Each row is a point. To make a cloud, some directions were put in groups of two or more. Within a group, all points are equally far from the middle, so they leave a hole (a ring in 2 directions, a hollow ball in 3). The other directions are filled evenly. Then the cloud was stretched, turned, moved and blurred a little. Count the holes, and give their numbers of directions, smallest first.

Cloud, 15 rows:
[23 -60]
[-30 -25]
[-33 21]
[-17 -47]
[-36 0]
[12 47]
[-8 -54]
[-22 39]
[39 -49]
[-23 38]
[18 45]
[50 -22]
[-17 43]
[50 -9]
[-4 -57]
Holes: 1 (2)

Cloud, 20 rows:
[-23 -3 20]
[0 15 56]
[19 -6 46]
[6 20 -14]
[15 -11 -1]
[14 25 60]
[-11 -22 -47]
[-10 -6 -14]
[3 12 11]
[5 14 22]
[8 -26 11]
[-5 30 -2]
[-32 -13 20]
[0 -21 -23]
[20 -10 6]
[34 -9 43]
[-4 -13 -6]
[-22 -9 19]
[-29 -20 -24]
[23 17 15]
Holes: 0

Cloud (22 x 3):
[52 -26 10]
[28 -30 55]
[-34 -3 -25]
[59 13 -14]
[16 13 45]
[31 11 44]
[60 -2 18]
[-29 -44 31]
[-32 10 6]
[24 48 -6]
[-34 6 7]
[32 11 -45]
[10 14 42]
[39 45 -11]
[38 45 -6]
[-6 12 38]
[57 19 -18]
[38 2 47]
[9 45 -32]
[4 11 -52]
[-38 -34 13]
[-38 -32 11]
Holes: 1 (3)

Cloud (27 x 4):
[42 5 30 -1]
[12 14 -26 -20]
[-13 14 15 -36]
[60 30 -6 -10]
[-33 12 -13 -18]
[-18 3 34 -16]
[-28 -12 20 -37]
[-16 24 4 -27]
[9 -21 -20 -19]
[-33 12 -13 -19]
[32 13 32 1]
[26 1 34 0]
[-4 -25 14 10]
[-23 -21 30 -6]
[-6 -23 -19 -25]
[-13 24 -4 -28]
[53 24 2 -24]
[-30 -26 -14 -29]
[18 13 -27 -18]
[-11 -27 -1 -36]
[-21 24 5 -23]
[33 -4 31 0]
[-49 -30 7 -28]
[35 -23 4 -11]
[25 24 -19 -22]
[-8 6 0 17]
[-23 8 28 -25]
Holes: 2 (2, 2)

Cloud, 50 rows:
[51 -29 16 -38 -2 -6]
[24 14 0 -44 -21 1]
[10 -11 -20 -18 10 -52]
[10 27 25 10 -5 8]
[32 -19 16 -11 17 -49]
[27 18 -8 -28 -31 -27]
[40 -18 -3 -7 33 -21]
[-9 8 -4 -31 13 26]
[25 -20 -1 -15 6 -60]
[20 16 -11 -43 1 6]
[-15 19 -36 23 18 -9]
[14 -16 -24 29 32 3]
[-6 -48 4 -17 24 2]
[26 -31 -5 17 -8 -41]
[9 -37 34 -1 -7 -15]
[44 -16 -4 16 -17 -24]
[-23 3 3 -23 23 1]
[15 -42 11 9 -21 4]
[22 -35 -14 11 -5 23]
[-10 6 -10 -13 -3 44]
[-7 24 21 11 -5 11]
[-14 14 0 -22 25 15]
[41 -29 -22 -4 16 -9]
[-12 19 6 -19 23 -8]
[-2 6 -43 1 -6 27]
[-13 -48 -15 -11 19 -12]
[4 -34 -21 -22 -39 -20]
[43 -24 3 1 -14 -47]
[16 -32 -19 -5 18 -46]
[17 -35 1 7 -6 30]
[18 3 -16 -19 -26 -48]
[10 -7 -13 22 -15 35]
[-16 19 -31 26 7 -14]
[-10 -46 2 5 3 -29]
[-28 -8 4 -9 -11 -13]
[-3 -7 28 30 16 7]
[22 -17 2 -56 4 -7]
[-10 19 17 -14 -2 -14]
[20 2 -39 -26 -25 -7]
[40 26 2 16 -12 -10]
[38 -2 17 15 15 -34]
[27 -28 -13 -3 25 -40]
[-8 8 -8 -4 3 49]
[9 -9 -33 -19 -38 -15]
[29 2 -13 31 -17 -4]
[-30 15 -2 14 29 24]
[34 25 -17 3 23 17]
[-14 12 -35 10 8 -25]
[2 29 -1 -13 30 20]
[-19 22 3 1 32 24]
Holes: 3 (2, 2, 2)

Cloud, 46 rows:
[-6 -24 24 -39 -8 7]
[-25 29 56 -39 2 23]
[20 -4 -44 -28 -1 4]
[-27 18 -6 39 5 -7]
[-1 7 -20 12 9 -11]
[-28 2 39 -37 -42 10]
[-36 23 7 18 13 25]
[-25 48 26 9 11 20]
[-16 2 42 23 -20 -2]
[18 33 11 17 -24 2]
[-45 18 -2 -7 27 8]
[-32 19 28 -8 8 3]
[29 -13 -32 -33 -16 -28]
[6 2 0 -44 -15 3]
[27 -13 -14 -48 -14 -25]
[-31 58 35 -15 -2 12]
[-6 7 40 -11 -15 0]
[5 33 8 -5 18 9]
[-60 42 23 3 21 7]
[10 -3 -1 -9 -47 9]
[-11 -11 37 5 -1 -10]
[-18 17 20 6 -13 37]
[15 8 4 2 11 38]
[50 -9 -47 -7 -14 -15]
[0 33 16 -17 -24 33]
[-36 13 19 -34 -1 18]
[19 -2 -32 18 -1 0]
[7 5 -31 -32 -2 -13]
[-22 11 20 23 -6 -18]
[-28 19 33 -46 -34 8]
[1 26 -3 -33 -19 8]
[4 31 -25 -15 21 8]
[29 -5 -33 -21 -6 -31]
[-3 -35 7 -48 -8 19]
[2 7 32 5 -14 -17]
[-14 -8 8 -8 16 30]
[36 -8 17 -29 -38 2]
[9 -6 -23 -41 -4 -3]
[35 -1 -26 10 6 -19]
[38 4 -20 -7 -11 -25]
[15 22 -19 6 -19 -13]
[26 6 -36 1 17 18]
[9 8 16 13 -22 9]
[-24 9 28 -6 -25 17]
[7 -15 9 -8 1 21]
[-12 28 1 7 -27 -16]
Holes: 0
